Every row gives one point. A path goes straight from each point to the next, and from the last back to the first. The post is the endless flat space through its rows: a point in 2 columns, a line in 3, a plane in 4, and so on, so that a path can go around it. Count how often the path circles the post. Going back the other way cancels.
(in the rows, 128 means zero)

Post:
[[162 166 102]
 [141  85 144]]
Path (17 x 3):
[[122 163 151]
 [115 181 103]
 [130 105 203]
 [180 158 121]
 [162  52 114]
 [101  36 130]
 [124 134 182]
 [171 134 142]
 [165 106 124]
 [137  11 148]
 [181 108 158]
 [181  61 184]
 [200 165  75]
 [135 121 103]
 [109  48 168]
 [175 143 177]
 [173 172 137]]
Times around: 2

Post, 8 rows:
[[142 110 128  99  54 211 155  80 177]
 [118 133  89 138 165 107 127 177 101]
 [189 144 114 157 175 111  87 186 103]
 [122 156 189 136 112 136 168 108 106]
 [157 118 143 117 141 132 106 168 178]
 [137 196 156 117  96 129 122 107 141]
 [136 114 145 100 147 197 114  76 172]
 [156 139 148 114 117 137 201 103 166]]
Path:
[[193  50 136 120 171 141 183  84 191]
 [171 147 140 121 132 143 112 121 200]
 [162 187 131 144  63 139 113 150 128]
 [134 178 136  96 183 160 107 137 135]
 [241 108 192 110  99 171 172 150 139]
 [134  76 148 120 120 208 122 148 133]
 [ 82 139 115 149 204 171 180  93  79]
 [ 95 127  98 124 151 186 145  98 121]
 [154 153 213  91 122 164 130 124 172]
 [ 78 125 186  69 164 123 106 140 123]
 [ 88 144 118  77 129 119 181  50 153]
 [103 129 139 154 152  92 179 102 131]
 [140 119 108 134 148 165 143 115 166]
 [178 147 111 153 131 165 144 161 119]
 [103 212 197  95   7 215  58 107 138]
 [175 150 121 143 132 157 123 166 165]
 [103 160 194  99  74 145 195 118 173]
 [ 95 141 187  83 156 118 186 127 127]
 [155 132 159  86 168 130  93 162 175]
 [121 100  86  99 137 170 132 156 169]
 [178  93 131 110 228 168 162 117 109]
 [ 86 124 129  56  53 150 147 105 149]
 [127 155 108 100 118 131 186  98  92]
 [215 125 151 120  47 168 152 163 164]
 [217 144  68 127 176 200 136 131 196]
 [121 177 102 148  66 184  66 130 157]
 [188 170 106 157  58 133 103 145 134]]
Times around: 1

Post, 17 rows:
[[109 145 143  95 133 127 104 119 174 156 158 138  87 104 145 120  65 153]
 [ 97 140 178  97  84 100 174  87 116 178  95 151 145 183 155 102 166 102]
 [123 175 138 113  76  96 133 158 159 129 121 120 135 105 135 158  84 120]
 [148 137 112 128 114  86  78  51  96  99 127 129 137 102 102  91 103 148]
 [185 106  89 181 127 127 135 116 110  89 130 119 140  90 146 129 107 103]
 [127 152 105 159  50 104 152 142  87 123 123 150 163 108 131 103 136 161]
 [130 132 165 108 112 116 136 115 153  88 138 115 138 197 129 113  98 111]
 [141 185 124 140 179 126 108 119  94 117 122 132 100  47  95 120 138 181]
 [ 84 130 129 134 160 125  94 129 106 100 145 122 129  99 103 119 170 124]
 [ 85 128  86  86 113  59 127 131 168  79 161 173 107 145 162 158 123 111]
 [140 123 155 115  92 157 133 112 147 160 145 166 145 140 115 120 191  69]
 [154 127 143 128  53 119 125 168 144 173 169 133  79 188 149 145 107  81]
 [159 115 156  78 124 163 119 128 116  60 139 143  95 121 133 157  93 112]
 [112 141 121  83 147 128 113 111 107 120  85 148  81 115 103  75 104 139]
 [169 161 123 161  76 131  92 140 117 103 131 167 121  93 164 101  83 127]
 [111 123 124 109 167 131  81 151 125 212 141 108 170 132 126 107 191 117]
 [160 153 116 116  75 173 163 146 128 140 170 133 139 147 172 118 109  44]]
Path:
[[156 187 162 121 137 193 103 161 112 119 118  94  48  80 115 144  97 103]
 [207 171 129 132  96 118 148 139 116 107 134 134  80 103 148 111  90 106]
 [144 141 116 172 128  86 103 134 136 153 157 151 104  57 126 119  86 156]
 [ 71  91  77 215 138  33 123 141 111 186  97 112  10 143  65  99 132 143]
 [ 92 142 105 104  92 175 138 118 107 193 104 145 139  96 140 108 164  49]
 [144 185 159   7 170 158 139  87 168  98 194 104 110 125 171 174  97 119]
 [145 191  86 136 109 124  63 169 106 114 193 100 126  71 127 111 114  91]
 [111 138 170 131  61  48 186 136 125 168 135 143  72 136 159 142 114 120]
 [103 184 108 117 108  68 169 123 171  85 159 118 137 144 138 144 142  91]
 [167  83  59 140 108  70 157 115  75  21  95 172  64 175 199 144 122 147]
 [130 160 109 204 131 125 147 149  63 104 134 141 124 130 165  99 141 134]
 [108 115 111 158 118  97 212 177 137 197 139 148  73 152 142 151 144  90]
 [ 89 146 124 119 104  92 114 149 135  86 164 172 178 128 200  97 135  98]
 [143 120 120 127 103 130 113 131 102 163 162 138 113 125 134 123 170 121]
 [144 162 110 103 132 143  93 115 100 146 171 108 106 109 134 143 110 118]
 [161 149 124  68  95 173 190 150  93  78  87 187  98 140 134 156 134  62]
 [160  89 126 149 125 129 126 138 110 149 135 127 138 112 108 138 156 109]
 [148 106 124 136 144  59  92 121 134  75 153 152 137 141 135  85 149 183]
 [135 128 174  73 119 132 183 107 141 110 133 136 105 135 137 178 133 132]
 [122 124 129 119  79 123  99 150 159 152 175  99  57 163 138 167  81  80]
 [146 148  97 155 104 150 145 140 106  80 166 122 141 154 170  90  41 138]
 [ 95 130 160 184  79  55 133  88  99 170 167 149 164 123 163 102 107 208]
 [148 165 120  99 112  71 113  96 134 174 172 156 118 151 106  92 199 119]
 [141 176 128 132  85 100 129 148 160 154 118 145 168 124 168 144 158 124]
 [194 141 107 201  73 137 142 171  93  91 134 154 144 156 156 140 145 113]
 [169 167 165 102 153 174 120 128  92 144 134 130 114  98  91 157 147 107]
 [117 161 128 173  88  88 138 129  75  61  95 160 101  97 150 116  46 128]
 [179 142  99 161  81  97 110 107  64 201  95 130 105 115 136 110 117 127]]
Times around: 2

Post:
[[113  90 163 150 147 183 145 110 155 153  53 110 204 154 114 132 129 104]
 [117 178 140 156 151  79  78 142 113 173  94  74 106  80 109 179 222  82]
 [110  90 143 104  84 128 135 196 131 143  76 118  96 130 158 104 183 148]
 [ 99 149  98 157 111 125 113 174 119 123 171 131 146  99 178 130 157 162]
 [115 168 160 147 129 122 127  97 157 155 105  91 153  49 117 111 142  80]
 [137  90 123 116  84 120 208  98 127 118 199 142 153 150 139 122  94 116]
 [113 145 112 185 182 123 103  85 157 115  65 140  65  97  88 145 122  94]
 [ 97 173 135  81 109 155  83 122 110 131  99 116  64 122 124 217 131  90]
 [ 81 136 159 125 122  32 178  84 135 124  73 161 109 148 136 122  98 124]
 [100  89 127  77 127 137 144 132 179 201 109 119 131 153  40 143 105 113]
 [139 144 181  78  68 100  51 121 115 129  85 134  92 160 109 119  62 133]
 [108 183 175 134  74  66 155 131 168 133 130 174  92 136  62 136 127 165]
 [113 151 174 144 132 161 115 159 124 182 172 135 130 100 120 101 172 147]
 [ 92 109  69  99  71 132 207 196  98 187 133 168  91  97 128 105 175 150]
 [150  93 119 128 117 170 148 177 120 178 109 104  80 132 147 146 113 181]
 [179 133 131  97 130 145 130 134 183 192 133 186 112 136  86 109  73 117]
 [131 144  74 129 109 116 190 147 134 118 149 147 115 169 136 100 100 104]]
Path, 32 rows:
[[122 142 132 136  81 141 181 171 178 175  98  84  98 168  98 141 160 156]
 [ 64 141 145 129  44  53 179  97 159 171 170 195 123  67  58  42 157  59]
 [114 160 143  82 161 203  94 158 142 211  75 207  90  73 101 109 178  42]
 [157 124 172  83 103 110 161 124  83 110 122 104 110 154 138 187 104 102]
 [127 224 109 180 130  39  95 115 121  95  44 119 138  98 188 121  93 138]
 [ 76 156 135 145 124  99  73 149 145  95 208 191 202 118  94  75 154 168]
 [132 148 143 114 164 112 146 155 116 156  74 203  76  89 194 136 138 119]
 [122 214 122 141 105   7  95 180  87 193 106 100  67 124 112 102 105 118]
 [128 181 119 170 154  99 173  95 160 212  87  66 106 107  92 182 166  21]
 [ 78  57 127 100  84 106 152 146  99 154 145 101 182 208 171 155 118 183]
 [141 117 119  92  73 211  54 165 108 107 109  79 116 102 174 107 123 171]
 [100 131 119 147 119 116 220  72 161 159 144 131  89 125  68 104 120 104]
 [193 140 161 131  84 109 141  98 143 142 129  96 110 105 135 163 161  44]
 [131 104 167  72  87 213 165 174 161 182 161 125 109 156 113 135  96 145]
 [120  79  91  90  81 151  74 148 132 146 197 156  90 106 113 161 103 147]
 [ 77 196 110 126 113  91  52 206 123 198 140 106 157 193 115 176 125 147]
 [ 89 114 137  67 123  36 157 141  93 180 108 104 172 153 190 126 115  75]
 [ 75 115 198 129  75 103 228 115 127 172  74 116 144 131 124 132 110 149]
 [ 70 100 115  68  96 185 126 174 122 195 204 131 207 152 166 156 172 116]
 [135 122 119  94 154  73 115 152 148 184 158 140  85 210  71 141 171  86]
 [208 147 121 147 144  77 143 150 119  82 155 100  62 201 149 151 165 148]
 [176 133 101 126 106  61 155 136 146 195  58 139 140  93 113 129 153 132]
 [119 152 139 137  99  71  79  95 202 129 114 141 187 126 116  80  88 132]
 [172 138 126 189 104  56  97 174  69 148  40  83 176 187 200 127 163 114]
 [136  97 174 125  72 198 155 147 169 154 109 111  67 114  86 185 115 156]
 [120 124 161 150 138 186 188 108 167 137  67 167 104 202 113 133 141  64]
 [136 115 130  97  99 122  94  95 169 176  82  67 114 133  69  47  85 101]
 [ 92 152 207  83 109 147  72 113 135 159 133 128 196 108  96  88 174 110]
 [ 75 179 129 140 145  96 153 136 157 157 135 131 210 143 103 133 113 124]
 [ 99 170 108 140  91 131 117 212  62 130 136 144 117 143 170 210 145 182]
 [205 165 133  59  91  94 193 192 107 196 126  88 119 124 156 124 169  94]
 [198 109 138  78 119 136 106  86 200 165  61 140  59  96  98 165  54 144]]
Times around: 0

Post:
[[150 107  46 143  89 130 124  71 140 118  84 164 121 126 139 126  97 108]
 [ 88 100 139 132 145  72 103 114 145 128 162  91 121 124 149 132  70 130]
 [142 165 146 113  82 147 179 154  76 197 124 128 203 112 125 149 201 143]
 [130 146 117 102  61  83 166  74 169 181 168 188  39  74 172  88 142  32]
 [147 130 119 155 137 111 174  95 132 113 119 149 123 105 158 103 172  55]
 [151 120 121  96  92 132 121 156  97 120  89 152 137 114 106  91 160  83]
 [137 101 140 137 152 134 124 112 127 111 130 123 160 169 126 127  74 109]
 [159 181 118 142 123 151 146 132 126 130 114 149  87 116 163 109 121 179]
 [ 99 131 111  96  95  76 142 156 105 198 150 113 100 162 128 128 165 107]
 [186 121 122 158 152 168 186 166 129 119 150 110 165 101 123 124 105 110]
 [130 134 110 124  99 112 116 155 121 126 143 171 141 163 121 155 150 160]
 [139 122 137 112 151 112 112 159 169 146 140 126 143 126 139 140  99  87]
 [136 155  97 128 140 120 121 136 131 110 172  61 148 125 100 140 128 121]
 [157 141 124 138 179  78 107 138 131 133 165 126 151 154 109 101  85 137]
 [ 64 152 132  83 123 107 108 118 161 137 115 184  60 130 125 100 126 136]
 [164  78 126  91 134 143 115 144 139 111  89 129 145 140 123  81 154 123]
 [106 123 152 124 171  93  74 156 110 164 168 129  73 157  82 139 155 176]]
Path:
[[127 117 131 157 151  86 114 137 153 169 181 104  90 121 154 114  98 162]
 [135 193 103 145 117 126 146 145 124 112 127 147 140 177  87 126 166 136]
 [102 171 236  71 143  63  54 128 112 113 157 106  92 137 130  94  84 145]
 [118 119 128 111 160 167 100 175 167 122 144 102  84 124 123 191  42 163]
 [193 102 105 156 171 141 113  83 108 153 108 169 142 124 125 104 150 138]
 [132 145 132  99 104 131 130 164 155 120 168 168  62 120 147  47  79 126]
 [131 162 121 139 132  79  90 104 137  91 175 200  78 200  72  61 148 150]
 [118 143 126 127 126 108 123 144 160 105 162  85 124 133 111 114  80 122]
 [151 195  78 148 100 162 179 106 142 165 113 101 234 106 142 152 112 126]
 [ 99 174 127 136 110  80 120  82 129 216 157 121 157 162 228 137 104  85]
 [ 61 213 131  45  71 120  63 162 124 111 175 162 123  98  71 193 109 114]
 [ 65 151 123 153 159  80  74  78 140 114 173 161  88 131  82 203 125 128]
 [168 119 193  91  73 186 177 206  47 165  53 151 127 114 109 148 117  91]
 [ 83 145 140 104 116  79  97 125 112  76 151 199  68  91  78  92  93  80]
 [146 137 110 120  99 116 118 121  87 127 169 164 106 204 140 163 164  70]
 [116  26 100  92 128 141  94 111 138  90  55 104  71 134 172  17 132 162]
 [144 133  73 158 171 137 126 114  77  92 123 184  13 137 113  87 189 118]
 [ 97 136 188 142 131  59 139  63 110 161 184 213 124  77 149 170 125 110]
 [ 87 175  89  91 104  74  98 161 141 101 143 137 202 156 152 153 133 108]
 [110 133 170 144 161 101 129  82 123 126 122 177 109 108 169 110 112  59]
 [124  81  90  69  89 117  90 104  88 134 104 114 171 136 131  89 166  97]
 [185  82 108 139 159  39 123  60 130 151 157  83 229 121 164 114 138 100]
 [225 129 172 110 191  89 183 161 110 181 185 111 159 171  87  85 123  87]
 [172 140 121 148 105  93 166 106 146 159 137 128 123  84 104  95 108   7]
 [102 156 151 146 125  49 131 125 118 174 162  96 130 137 126 122  97 157]
 [170 157 147 105 136 127 160 191 103 114 144 131 125 148  76 142 171 152]
 [165 130 112 142 161 153 185 124  63 172 136 109  90 149  58 151 238  79]
 [245  87  97  91  91 109 137 101 132  87 121 121 192 146  95  20 101  98]
 [129 137  67 134 119 139 102 101 143 155 131 116  59 205 112 153 157 166]]
Times around: 0

Post (17 x 18):
[[109 119 141 106  76 148 148  93  92  67 149  95 103 151  98  92  58 118]
 [103 135  85 127 156  89 120 198 170 158  85  78 187 109 129 168  88 126]
 [130 155  50  79 177 135 153 128 175 106  98 134 117  61 166 182 180 106]
 [132 128 101 168 112 132  91 123 150  93 143 109  75  94 137 113  62 109]
 [ 89 174 161 157 128 166  94 138 144  96 111 120  98 156 130 100  98 107]
 [ 94 119 156 144 122 116 115  48 155  80 131 123 132  73 156 123 104  83]
 [ 88 141  67  65 130  89 166 124 169 136 135 165 125 113 189 171 162  85]
 [129 138 118 166 118 119 155  83 114 105 123 122 101 143 159 161 142 126]
 [157 118 136 185 114 184 116  88 107 139 117 130  91 116 156  67 107 114]
 [ 81 144 128 160 103 216 118  81  81 115 123 103 111 132 143 155  87 109]
 [121 151 103 159 169 155 126 133 158 115 137 151 147 159 121 152 107 109]
 [127 158 115 130 100 139 127 116 161 106 173 118 124  99 133 134 124 132]
 [111 147 141 187  46 160 117  97  82  91 122 163 115  84 123 116 134  63]
 [110  66 145  93 168  94 126 212 230 149 103  58  65 132  98 181  77 119]
 [ 68 117  74 105 162  99 173 161 202 109  97 188 163  99 181 168 165 156]
 [133 136 100  47 155  81 118 161 183 154  74 191 107  95 164 206 154 154]
 [ 61 162  72  72 149  58 177 109 182 146 105 185 119  82 126 175 188 144]]
Path:
[[ 51  76 139  53 117 126 189 134 103 108 117  91  59 113 151 130 106 138]
 [ 37 226  41  89 147 161 180  66 118  46 158 139 137  78  88 157 202 126]
 [108 199  74 176 126 165  78  99 118 119 133 136 105 103  75 142 107 127]
 [102 211  54 105  97 161 177  76 103  92  92 225 160 138 129 179 204  93]
 [ 99 149  73  62 143 142 172 145 156 130 114  98  82 172 137 157  72 134]
 [199 146 167 120 195 173  85 133 140 152 105 162  70 141 177 160 105 160]
 [ 38 188 140 145 153  79 152 134 133 131 177 161 162 173  87 196 146 120]
 [ 77 189 113  91 148 202 109  82 121  57 165 179 158 162  94  82 117 149]
 [125 193  53  71 120 142 128 107  88 169 104 151 126 169 122 144 104 195]
 [162 199  36 123 155 130 109 120 183  51 144 117 157  91  89 238 125 165]
 [150 140 124 194 107 102  38 138 240 150 121 220 128  57 149 159 147 219]
 [ 63 190  52  95 129 116 129 243 243 145  87 167  89 127 143 177 134  98]
 [231 182  37 104 150 172 135 134 128 147 106  81  87  66 188 205 155  81]
 [ 57 177  91  74 152 182 170 129  89 160  99  66  80 162 116 196  51 147]
 [112 170 124 147 164  96 100 151 117 178  79 138  97 124 167 121 117 129]
 [ 41 116 180 162  77 172 131  78  91 119 162 122  99 151  95  56  96  75]
 [155 142  86 125  72 141 160  57 103  43 157 120 183  94 136 127 171  64]
 [ 74 135 146 200 119 113  75 105 179 108  76 223 160 116 131 152  85 136]
 [ 22 180 152 208 118 140 158  81 187 132 139 172 149 123 150  80 136  74]
 [107 132 126 161  92   7 141  59 143  81 136 143 149  76 173 180 104 140]
 [129 112 109 101 111 131 166 161  97 180  93  45  44 180 113 169  70 181]
 [ 35  96 164 123 138  52 165 153 191 130 131  86  50 150  92 217  98 122]
 [127  99  72 166 226  82 112 173 226 128 108 168 139  95 138  63 111 161]
 [114 149 163 137 118  89  79 105 156  67 118 142 108  79 150 190 132  87]
 [153 142  99 173 153 158  63 166 187 122 129 104 103  84 109 142 130 129]
 [132 137  90  95 143 131 124  81 156 126 108 112  66 157 164 219 113 147]
 [ 63 147  83  71 150  43 171  99 192 162  95 132  95 101 114 189 139 130]
 [120 140  94 146 172 138 165 157 137 164 121 184 126 159 118 183 123 105]
 [157 179  64 106  90 148 138 116  82 147 172 151 107 101 172  86 137 129]]
Times around: 4
